Each row is a point. Each table stands for the endless flat space through its points: a line for two points, a plane for three, and so on. The two share one point or none. Which?

First (2 x 3)
[[ 10   5 -15]
 [-10  25  10]]
Second (2 x 3)
[[  2  27 -12]
 [-14  15  12]]
They share: no point

First (2 x 6)
[[ -1  12   7  10  -6 -16]
 [ -3   6  12   4  -2 -21]]
Second (3 x 6)
[[-14  33 -19  -2   2  -2]
 [ -9  28 -12   4  -2  -5]
 [ 13   7  20  30 -18 -15]]
They share: [  1  18   2  16 -10 -11]

First (3 x 8)
[[-14   4 -20  -8 -10 -14  21   2]
 [-14   9  -1   1 -14 -15   7 -17]
 [-22  16   0   4  -2 -18  -3 -10]]
Second (3 x 8)
[[ -8 -14   1  13 -24  -3  27 -17]
 [ -7  16 -22 -14 -16  -3  20 -10]
 [-11 -14   0  14 -23  -8  23 -18]]
They share: no point

First (2 x 9)
[[-16   7   3 -27 -16  -8 -24 -34  20]
 [-12   3 -13 -15   8  -4 -20 -10   8]]
Second (2 x 9)
[[-31   4 -18  -6  -7 -14 -36 -25  17]
 [ -7   4  -6 -22   5  -2 -16 -13   9]]
They share: [-13   4  -9 -18   2  -5 -21 -16  11]

First (3 x 11)
[[  9  -1  -2  10  -4   5  13  13  14 -16   7]
 [ -4  13  10  -8  -3  -5   2  13  -2  -6  -1]
 [ 15  14   7  10 -19  -7  16  13  20 -22  19]]
Second (2 x 11)
[[  3   0  18  11  -6 -11   7  18  16  -3   6]
 [  7   1  12   9  -8  -6   8  17  17  -9   6]]
They share: no point

First (3 x 12)
[[ 13 -14 -15  20  20 -10 -20  13   8  -1 -12  -1]
 [  6  -9 -14   7  25  -7 -11  10  13   8 -18  -9]
 [  8 -11 -12  25  23  -7 -25  10   5  -6 -18  -1]]
Second (4 x 12)
[[ 18 -11 -14  -3  38 -29 -18  -5   1   5 -19  23]
 [  9   3 -11  18  18   2 -13   4  12  -6 -17 -10]
 [ 10 -11 -14   2  34 -14 -16   3  11   3 -19   7]
 [ 14 -24 -29   1  28  -9  -7  18  12  24 -10  -5]]
They share: no point

First (4 x 14)
[[ 17  16   4  26  15  18   7  16  12 -17  -4  11  -6 -24]
 [ 27  17 -35  -3 -27 -14 -22  25   8  -3  12  14 -23 -21]
 [ 15  26 -11  48   6  25 -10   7  11   0 -21  -7 -23  -6]
 [  1 -14 -16 -16  13 -20   3  32  -2  -7   6  17  -2 -26]]
Second (4 x 14)
[[  1  -1 -21  27 -10   1   1  27   9   0  -5  24 -18 -19]
 [ 13  11 -25  -5   2 -11 -23  23  -3  -4  -1  -8 -22  -3]
 [  0   6 -30  -1 -10 -13 -28  29  -3  -1   0  -3 -33   8]
 [ 20   2 -22  15   6  -5   4  25   1  -5  -8  13  -5 -28]]
They share: [ 12   8 -19  11   1  -2  -8  21   5  -3  -3   7 -15 -17]

First (4 x 18)
[[ 11  -6  19 -11  -4  -5  -2  10  -2  15 -36  -7 -33  22  26  23  -1 -35]
 [ 17   9 -10  17   2  -8   3   9  -9   7  -8 -14   1   4  16  -3  17 -17]
 [ 19   7  -8  12   1  -2  -3  13  -8  12 -11 -15  -5   4  13   1  16 -16]
 [ 17  -5 -38  36  29   6  -5  25 -28  26  15 -37  25  -6  -9 -29  36 -16]]
Second (2 x 18)
[[ 27   1 -11  16  -2  11 -17  14  -2  27  -9 -13 -10   3   9   7   8 -15]
 [ 32   1 -11  22   0  16 -21  13   4  33  -3  -9 -11  -2  10   9   5 -12]]
They share: no point

First (4 x 24)
[[ -7 -12  -5 -14  -4 -23 -11 -10   9   1 -15  21  19  -9 -15  26 -22  -9
  -10  -5 -15 -13   9 -16]
 [ -5   6 -21 -55  11 -21  17  13 -15 -11   1  49 -12  28  -1  -4   1  -3
  -10  22   3 -29  16   3]
 [-22  -9 -26 -34   8  -8  15  16  -7   6 -11  24   6  13 -17  -2 -12 -19
   -1  10 -10  -8  31  -6]
 [ -2 -10   6 -14 -11 -23 -12 -11   5   6 -14  23  17 -11 -13  34 -22  -4
   -9  -5 -10 -13   7 -21]]
Second (4 x 24)
[[ -4 -21 -12  -8   2 -14  -1  -5   5  14 -11  16  14   4 -14  23  -5 -32
  -20  -9 -19   3  17 -10]
 [ -7  -3  -3 -38  -7 -14 -19  19  -7  -7  -5  19  17   7 -29  -4  -8 -29
  -11  18 -10   6  14 -13]
 [ -4  -5 -14 -32   0  -6 -11  15  -1  -6  -7  26  30  -4 -28   1  -9 -28
   -2  13  -1  -1  17  -8]
 [-19  -7 -19 -26   1 -10  -3   7   5  -3 -17  23  29 -13 -25   8 -28  -9
    9   6  -6 -14  22 -13]]
They share: [-16 -14 -14 -17   0 -15  -2   0   5   6 -16  17  18  -4 -19  16 -21 -16
  -5  -2 -16  -7  20 -14]

First (4 x 24)
[[ 10 -19  17 -19   7   9  -5 -16   1  -9  16  11  15  -5 -10 -19 -14   5
    0 -25  11   2  21 -11]
 [  1  -5   4   1  39  13 -24  -8   0 -10  -2  29  30 -11  22 -11 -31 -17
  -13  -6   3  24  15 -14]
 [ 18 -12  23  -4   6  -2   0  -2  -2 -13  16  16  11   0  -9 -16 -15   8
   14 -15  10  -2  21 -16]
 [  5 -12   6  -8  30  14 -13 -14  -5 -14   8  28  28  -8  11 -20 -26 -14
   -5 -18  10   8  23 -19]]
Second (2 x 24)
[[  3 -11  12  -3  15   1 -15  -4   6  -3   3  15  21  -1   2 -10 -23  -3
    0 -11   1  14  16 -10]
 [ -9 -13   4   1  11  -7 -19   0  12   7  -5  13  29   9   2  -8 -29 -11
    4 -11  -7  14  18 -10]]
They share: [  9 -10  16  -5  17   5 -13  -6   3  -8   7  16  17  -6   2 -11 -20   1
  -2 -11   5  14  15 -10]

First (3 x 24)
[[-10   6  -4 -14  18  -8 -23 -14   9  20 -15  11  12   0  19  -9   5   5
  -12  -7  -2  14 -10   5]
 [ -8 -11  -9 -26  19  -4 -11  -6   4  14   0  16  25  -5  -1  -6  -7   9
   -1 -17   3   6 -25  -9]
 [-11   7  -6 -14  19  -4 -20  -9   7  20 -12  16  16   1  14  -9   8   0
  -13  -5  -6   9 -10   3]]
Second (2 x 24)
[[ -9  13  -8 -13  20   5 -12  -8   0  24  -8  15  21   6   3  -6   9  -4
  -19  -5  -8   5 -10   2]
 [ -3  23  -8 -11  20  15  -2 -16 -10  32  -6   3  23  14  -9   0   5  -2
  -29  -9  -4   7 -10   4]]
They share: [-12   8  -8 -14  20   0 -17  -4   5  20  -9  21  20   2   9  -9  11  -5
 -14  -3 -10   4 -10   1]

First (4 x 24)
[[-13  -5 -31  39   0  24  -6  -8 -19 -16  20  16  -9  10  -1  29  20  34
   33  28  29  26  15  -1]
 [ 11  19 -13  16  -7   1  17 -19   8 -22  12  14   7  16 -28 -11  -1   5
  -16  30  13 -15   7   5]
 [ 24  40  -2  -3 -14   1  28  -5   9 -18   6   6   3  13 -36 -19  -4  -1
  -30  11  12 -33  11  11]
 [  8  16 -16  20 -11   8  13 -18   2 -16  10  12  -1  19 -25  -3   5  12
   -5  29  12  -8  11   5]]
Second (4 x 24)
[[ 26  12 -33   7 -23  -6  13 -30 -21 -11  -5  28  11  27 -24  -5  -1 -11
  -11  26  11 -20  17  -9]
 [-21  17  -4   7  22  16  34  18  13 -25  33   5  -5  -8 -22   0  17  47
   -3  18  12   7  -6   4]
 [-21  17  -1   5  19  25  31  18  13 -21  25   4  -4  -5 -24   6  10  47
   -9  18  15   5  -2  -2]
 [  1  25  -2  24  -2  26   4   3   8 -22  16   1  -4   5 -18  11   0  21
   -4  16  34  -3  15  11]]
They share: [  7  19 -15  16  -5   9  13  -7  -2 -20  14  12   1  10 -20   1   5  13
  -4  20  21  -7  11   5]

First (2 x 24)
[[ 11  21  -4   3   4 -10   7 -11 -10  21  18 -27  -2   6  14 -15   2   6
   -6   1  -4  15  20  17]
 [  7  15  -6   5   2 -14  13 -15 -20  11  16 -15 -10  14  12 -23  -8  18
   -8  -1 -14  23  10  25]]
Second (2 x 24)
[[  7  21   6   2   8 -23   6 -23 -11  23  13 -16  -2  13   2 -22   7   1
   -1 -12 -20  24  17  25]
 [ 16   9  -9  -1   5  -8  12 -14 -11  11  13 -22  -5   7  17 -13  -5  13
   -7   3  -8  18  20  19]]
They share: no point

First (3 x 24)
[[-29  -6 -26 -26  -8  34   4 -14 -10 -26  14 -28  -1  18   8  13  -1 -19
    6 -12  -8  33  25  17]
 [-31  -3 -27 -28  -4  27   5 -18 -18 -19  13 -30  -8  19  16   7  -4 -11
    9  -6  -3  31  26  13]
 [-17 -16 -18 -16  -6  36   8  -8   2 -32  14 -20   3  14   2  17  -1 -27
    2 -22  -8  27  17  21]]
Second (4 x 24)
[[-23   7 -28 -18 -10  41  36 -20  20 -17  11 -24  13  13  38  21 -19  -5
   -2 -29   4   0   3   1]
 [ -6 -26 -38 -27  13  27  27 -39   0 -23  16 -18   6 -14  18  23 -33 -15
   -5 -13   6   2 -12  20]
 [ -8 -12 -23 -23   0  36  43 -15   5 -38  21 -14   8  16  16  16 -32   1
   16 -23  -2  17   9  23]
 [-22  -2  -6  -3   0  16   6  -7  -5  -2   3 -24 -19  22  34  -2   7 -13
    1 -18  11  10  18  -3]]
They share: [-11 -17 -13 -12   8  17  15 -14 -10 -17  11 -18 -14  13  20   3 -10 -11
   7 -14   7  15  12  13]

First (4 x 24)
[[ -2  -1 -35 -20  46 -26  -1  14  16  -8   5 -25 -13  17  14 -12 -26 -24
   -6  22   4  -9   7  12]
 [  0  -4 -41 -16  40 -31   0   8  14 -13   0 -21  -8  13  10 -10 -30 -19
   -2  27   1  -7   3  10]
 [ -6   7 -25  -6  14 -18  -5   2   2 -22 -11 -11  -5   9   4 -14 -28  -8
   18  26  -8  -7  -5   0]
 [-32  37  31 -18   8  28 -23  14   0  -2  -5 -19 -25  15  10 -36  -2 -20
   28   2 -14 -23  -5   2]]
Second (2 x 24)
[[-16  23   1  -7  13   3 -13  20  -1 -19 -14 -18 -13  20  16 -17 -17 -13
   22  17 -14  -8   8  -3]
 [-20  21  -9 -19   9   3  -3   8  -7 -11  -4 -20 -13  16  14 -21  -9  -9
   20   9  -6 -12  -2  -7]]
They share: no point

First (4 x 24)
[[  1  28 -26  11  22  -1 -14 -12 -16 -12   7  -4   7  29  -3   7   9  23
  -12   5 -23 -12  37   3]
 [-16  12 -18  -5  -2 -30 -33 -28  12  23  11 -12  -2   5   9  20  18  18
    1  23  -1  -9  -1  18]
 [  6  36 -18  11  14  -8   1  -4 -28 -11   3   4   4  37   1   6  20  24
  -13   3 -37 -11  35 -16]
 [  6  36  -3  -4   2 -26  13 -10 -25   1  -9  -2   1  28  10  -3  26  18
  -13  -3 -40 -26  20 -31]]
Second (4 x 24)
[[-11  46   5  21   9 -29 -17 -20  16  26  37 -24   2  30 -10   4  15 -16
    0  22 -12  -2  21  -1]
 [ -4  13 -22   0  33 -16 -11  -8  -6  -1   3 -21   4   5 -10   2 -10  12
   -9   9 -31 -37  26 -12]
 [ -9  25 -22   6  30 -15 -14 -14   2  -1  17 -27   0  19 -10   6  -5   1
   -9  17 -20 -21  25 -17]
 [ -8  22 -15  -3  12 -18 -22 -20  -2  10   3 -12   6  10   0   4  12  17
   -2   4 -23 -24  14   6]]
They share: no point

First (5 x 24)
[[ -2 -19   7  28 -25  -3  10  -5  13 -19 -26  30 -19   2 -11  10  -3  20
  -43 -27  -9   8  -7 -31]
 [ 11 -17   1   9   4  -7  30 -27  21 -15 -14  14  16   4 -32  10 -34  15
  -14 -11  -5  17   3  -3]
 [  8 -25  -6  15   0  -7  15 -28  11 -15  -9   0   0  17 -19  -2 -18  18
  -11 -10  -5  15  -1  -5]
 [  6  -6   6  13  15  -9  32 -35   0 -24 -19  -6  22  27 -15  11 -33  26
    7  -4  -3  27  25   1]
 [  0 -23   1  21 -24  -4  15  -5  24 -12 -19  34 -12  -9 -26   7 -10  12
  -43 -27  -8   9 -12 -25]]
Second (6 x 24)
[[-17  -4  29  32 -19 -18  -2 -27  -1  10 -24  18 -25  13 -16  32  -4  25
   23 -27 -29  42  28 -38]
 [ 14  -8  -9  52  -8  15   8  -9  -8 -25   5  -4  23 -11 -15  -5  -6   7
  -35 -16   1  21  -9   0]
 [ 19 -37 -21  16  19  -7  18 -17  -5 -23   3   5   0  27   6   0 -11  35
  -32   5   8   1 -18  10]
 [ -1 -19 -19   5  -5  -4  27 -18  12 -35 -13 -13   5  24 -10 -23 -14  19
  -33 -11   4   6   1  -5]
 [-17  -7  -2  13  -1 -18   5 -28  -3  -5  -3  -2 -21  19   5  12   6  31
    3 -13 -25  23  14 -26]
 [-12 -12  -6  -2  -2 -20  16 -25   7 -12  -8 -10 -17  32   0  -1  -7  36
   -8 -10 -15  14   9 -19]]
They share: [ -1 -18  -1  21  -7  -7  15 -20   4 -18 -16   4  -4  18 -12   1 -11  21
 -14 -15  -5  19   7 -13]

First (5 x 24)
[[-31  16  26  -4  10  25  -1 -11 -16  17  -9 -11 -24   2  10  30   3  22
   12 -34  24   2 -29   4]
 [ 28  44 -30   4  40   1 -29  -6  21 -27  -9  15  12  21  33  25 -13  25
   34 -17 -14 -16  -4 -26]
 [ 31  40 -46   2  29 -17 -30 -16  30 -29 -22  24   4  13  13  30 -27  18
   27 -13   2  -8  -9 -10]
 [ 25  40 -40   2  22  -9 -25 -25  20 -15 -19  19 -12   8  10  44 -19  16
   28 -22   8  -4 -19  -6]
 [-26  16  17  -7   9  20  -6 -16 -11  13 -17  -9 -24   1   4  30  -4  24
   11 -34  26   1 -29   5]]
Second (4 x 24)
[[-16  14   5  -2  26  11   0   5   1   0 -25 -18  -6  -7  -2   1 -27  25
   -4 -33  -5 -21 -20  -5]
 [-33  -5  -5  13  24   5   3   0  10   6 -44 -24   3 -12 -10   5 -47   6
  -17 -30 -24 -34 -25 -22]
 [-37  14  -1  -2   5 -10 -15  -7  22  -9 -28   0  15  14  16  13 -27  13
    2  -9   4  -6 -23  -5]
 [  1  27   8  -3  31  17  -5  -1 -14   2  -9  -7 -21  -2   4  10 -11  28
    7 -33  10  -8 -13   2]]
They share: no point

First (5 x 24)
[[ 26  -2  -4 -10   8 -22  13  -5  -4  -5  -2  -7  15 -12 -11  32  -4 -12
  -15  -2  11  -7 -18 -14]
 [ -9 -36 -23  15  28 -20  35  17 -13 -35  30  18  20   9 -12 -10  33  20
  -18  -4 -16  17 -19 -15]
 [ 18 -18   5  13  24 -34  29 -17 -10 -11  -7  11  15 -10 -15  34  -1   9
  -29   3   5  16 -30  -7]
 [  0  10  16  11  22 -24   4   6 -25 -17  21   2  28   9  -1  11  18   5
   -6 -17  10 -16  -4   8]
 [ -1 -16 -13  22  28 -14  20  26 -20 -41  31  19  37   2  14 -17  37  -3
   11  -1   1   2 -19   3]]
Second (4 x 24)
[[  7  -2 -11 -10  20 -30  23   4   3 -20   3 -11  13  -1  -9  28  17   1
  -20 -14  13 -17 -21  -2]
 [ 19  -4  -9  -6  29 -15  30  11   7 -24   1  -1  16  -2  -8  27  13  -6
   -4  -6  12 -14 -17  -2]
 [  2  10  -1   9  22 -35  32   4  14 -25  -5  -6  18 -12 -17  49  28   4
  -24 -20  34 -14 -38  16]
 [  6 -17 -32 -49  12 -35   5  -2 -12 -13  13 -31  -1  20   7  -2   6   3
  -26 -10 -17 -30   3 -31]]
They share: no point

First (3 x 24)
[[  4  11 -14   6   5   4  26  17   3  17  13 -11 -17  15  -2 -18 -27  -4
  -15  19  -1  -3 -24   8]
 [  2  14 -24  48  33  -9   1   5  24   9  -5 -27 -17  18  -5 -36 -15   1
    1  12  23  -7 -10 -30]
 [  0  14 -25  42  28  -4   6   8  21  10  -5 -25 -20  18  -5 -36 -18   3
   -4  11  20  -8 -14 -26]]
Second (4 x 24)
[[  1   4  -4  18  20  -6  26  -3   4   5   6 -22 -14  17 -14 -28 -30 -11
  -13  15  20   1 -25  -5]
 [ -1   2  -2  16  24 -12  26 -15  -6  -9 -12 -22   0   1 -30 -28 -18 -15
  -11   5  28  19 -25 -11]
 [ 17  20 -14  28  12  12  56 -15  -6   3  12 -16 -18  19  -6 -40 -42 -21
  -41  17  -8 -17 -25 -11]
 [ 23  22 -21  27   8   3  31   7   3  16   9  -1  -6   4  14 -26 -20 -18
  -25  16 -22 -16 -13   0]]
They share: no point

First (3 x 24)
[[ 11 -10 -11   9   7   9  -5 -11  10  -4 -16  22  26  -9  -3  20  -4   1
   -1   0  10   1  22  -4]
 [ 14 -16 -16  14   7   7 -10 -11   3  -8 -11  27  33  -6   7  21  -9   2
   -5   2   9   4  31   6]
 [ 27  -7 -11  -6  22  30 -10  19  11   8 -16  27  35  -8  -3  37  16  -7
    1  24  13  12  15  -9]]
Second (5 x 24)
[[ 20  -4 -10   3  -1  24   2 -39  37 -10 -18  41  -2 -22  -6  23   5  -8
   -8  26  36  24   5   2]
 [  0  -3   3  -5   9   0  -3   8  -3 -15 -26   8  13 -17  -9  14   6   5
   11 -22  -7 -11  17 -16]
 [ 20  -6 -21  14  23  -2  17  14  10  -8 -42  38   9 -18 -20  31 -17 -27
   18   2 -12 -15   3  -2]
 [ -4  -6   0 -13  11   4 -16  -1   1  -8  -6  -1  24   0 -20   1  19  18
    6 -22   6  -6  21 -26]
 [ -1  -2  10 -11 -14  30 -20 -50  31   0   5   4  18 -10  -2   5  26  28
  -18   4  47  25  21 -20]]
They share: [  8  -4  -6   4   7  11   0 -11  17   0 -21  17  19 -12 -13  19   1   0
   3  -2  11  -2  13 -14]

First (4 x 24)
[[  9  15 -16  17   3  16   0   0   6   3  -2 -10 -16  -9   1 -20  17  10
   -5 -13  -5 -24  29 -29]
 [ 35  33  -2  17  13  19  -4 -20  18  17 -26 -33  10  19  25   1  19  52
   13 -31  -4   2   5 -13]
 [ 27  26   0  26  16  11  -6  -6  14  -6 -17 -12   2   6  16  -2  31  31
    4 -20  -2  -7  15 -24]
 [ 19  20  -8   8  -6  14  -2  -4  14  16 -11 -19  -6  -4  10  -5   5  25
    4 -26  -3  -3   9 -10]]
Second (6 x 24)
[[ 23  28   6  20  15  48   5  -4   4 -11  15 -12 -18 -20  19 -11  12  29
   17 -19 -19 -10  29 -19]
 [  8  21   3  17 -10  20   1  -6   4 -13   3  -5   2  -8 -13 -35   9  34
   11 -26  -8 -21  21 -14]
 [ 19  20  -5  16   2  17  13  -6  29   4  -6 -17 -27 -16  19  18  26  13
    6 -27   6  -9  29 -13]
 [ 30  42  -8  41  13  22 -22  12  -9 -25  -1 -18  10 -13  10 -21  -1  21
    5   7 -35 -11  25 -33]
 [  0 -20   7 -20  -2   0   7  -9  21  33 -17  21 -16  13   1 -12  42  23
  -11 -52  36  -3 -13  -8]
 [ 10  18   4  10  -6  32  19 -15  19  -5  11  -9 -23 -15   1 -10  21  31
   18 -38   3 -17  28  -7]]
They share: [ 18  19  -5  18   3  10  -4   1  12  -1  -9  -8  -7  -6   8  -6  19  18
   0 -19  -2  -9  16 -20]

First (4 x 24)
[[ 10 -24  31   1  -8 -13   4   8 -14  19  14   4  -8   7  23  -3  -3 -20
   14 -13 -20   2  10 -15]
 [ -6  -8  12   9 -10 -17   4  23 -17  23  13   0  -4  -9  22  -5   0   8
   24 -20 -12  15   6 -11]
 [ 13 -25  32  -3  -8 -12   0   5 -10  21  12   4  -7  10  21   1  -5 -26
   15  -9 -23   1  14 -13]
 [ -2 -28  32   9 -10 -13  20  15 -33   3  25   4 -28   7  26 -29  -4 -12
    0 -32 -12  -9  -2 -23]]
Second (5 x 24)
[[  8 -23  47 -41 -36  35   6  34 -25  28  36  26 -28 -10  19 -23 -42  22
   30  -5 -36 -27   1 -14]
 [-14  15  32 -30   1   2 -19  45 -29 -17  33 -16  -2  -9  22   6 -19 -15
    3 -21 -12   8  -8  -2]
 [ -9 -15  16   5 -17 -23   6   7 -14  37  -1   4 -24  -3  -3 -16   3 -26
   26 -10  -4  -1  28  13]
 [-19  -7  26  -2  -6 -14  -8  25 -24   3  16 -21 -16  19  20   2 -16 -26
    9 -34 -24   5  -3 -26]
 [ 20 -17  10 -12 -18  -3  12  14 -19  15  23  12 -11 -15  39 -21  -3  -3
   18 -23   5   1  18  -4]]
They share: no point
